Each row of a before or after table is a point. One or more steps were done to the points. Then noise was added and the rows were shuffled. The steps act on columns, c1 being the first. Write out the steps. A step turns or swaps two columns, mirrors them in a line or flattens them onto one, adds a multiple of one to another, or multiplies or shifts one. Angles are multiples of 10 degrees, from the lower column toward the higher: turns from -170 to 170, lines from 10 to 170 but not 90. Use the fewest steps. Two steps may share a column if one is a turn and the other turns, adds or multiplies; they go together, in the order done. Otherwise the lowest column goes first.

Before, 11 rows:
0: -52  34
1:  -4  32
2: -13  25
3: -52 -41
4:  14  20
5:  -7 -16
6: -34  15
7:  -2 -30
8:   3 -89
9: -62 -15
10:  15 -31
After (11 x 2):
0:  34 -53
1: -15 -63
2: -89   3
3: -32  16
4:  32  -4
5: -17 -10
6: -31  -2
7:  16 -33
8:  25 -14
9:  19  14
10: -40 -51
Steps: swap c1 and c2

Before:
0: -14 -15   9 -18 -22  38 -22  12
1:  17  86 -44 -43  20  -3 -62  77
2: -14 -39   9  33   5  24  18  34
3:  24  60 -75 -39  18   0 -41 -13
4:  55 -20   0 -18  -4   1  10  -8
5: -17 -10  44  14 -23 -22 -16  55
6: -17  38 -23 -66  40 -34 -54  55
7: -22 -39  22  30   7 -24 -59  72
8:  -1  -3  45  25  16   3 -12  -6
9: -18   0   4   9 -24 -50 -20  27
10:  41  42 -38 -42   2 -10 -66   2
After (11 x 8):
0: -16 -20  11 -43 -10  -6 -27   5
1: -18  -8   4  48  -9 -10 -26  23
2:  -2   1  43   8   5  27 -20 -12
3: -16  16 -23  10  19 -75 -70  65
4:  57 -16   2  -9  -1 -16  13 -14
5: -18 -28  42  29  -9   7 -23  48
6:  16  54 -42 -11   8 -43 -78  99
7:  25  61 -75 -15   8 -38 -52   9
8:  40  38 -35  -4   1 -43 -87  16
9: -15 -51  10 -12   3  42  26  18
10: -22 -59  20  31   1  18 -77  55
Steps: turn c2 and c8 by 20 degrees; turn c4 and c6 by 70 degrees; multiply c5 by 0.4; multiply c7 by 1.3

Before, 11 rows:
0:  -29 -120  100   -3  -27   35    5    6   22   13  -52   31
1:  -19   32  -18  -39  -27   35  -11  -13    7  -27    1  -71
2:   -3   27  -23  -13   21 -100    5  -11  -41   -2  -66   31
3:  -16   26   54  -30  119   21   25   22  -62    7  -26   43
4:   -6  -10  -28   94  -28   15   -1  -17  -27    8   19   16
5:   -7   25  -37  -36  -30   38  -82  -31   -7   -4  -21   15
6:    3   25  -40  -42   44   40    6  -53  -29    8    9   25
7:    2    5  -28  -31   16  -23  -60  -17  -16  -42   17   30
8:  -51   28    1  -42  -37   36   30  -34   14  -57   13   40
9:  -21    6   20  -24  -36   13   15  -37  -42   23   17   23
10:   -9   27  -43    0   26  -44   30   38  -36   17   -5   35
After:
0:  22  22 -30  24 -18   5 -50 -23 -46 -15  35  17
1: -42 -57  79  -7  80  26   2  -5  15  25 -26 -50
2: -48  33  30  49 -23  52  19 -25 -51  23  30  28
3: 101  30 -27  14 -13  12   3 -11  -3 -40 -44  28
4:  35  31 -40 -38 -24  19  21 -13  18 -39  20  20
5: -20  36 -80  -6 106  11  14 -35  -1 -64  -8  30
6: -15   4   9 -19 -41   8   0  97   6 -33  46   0
7: -36 -12  12  26 -34  13  -8 -34 -25  11  23 -11
8: -39  20   6  43 -46  -3 -59 -24  -6  -6  -2  20
9: -41  26 -65  70 -14  -4  -2 -23   5 -25  26  22
10: -12  14  46  41   0  18   7 -11  15 -44  37  14
Steps: mirror c1 and c6 in the line at 140 degrees; flatten c2 and c12 onto the line at 40 degrees; turn c3 and c5 by 60 degrees; turn c4 and c8 by 110 degrees; multiply c7 by 0.7; mirror c9 and c10 in the line at 40 degrees; shift c11 by 20
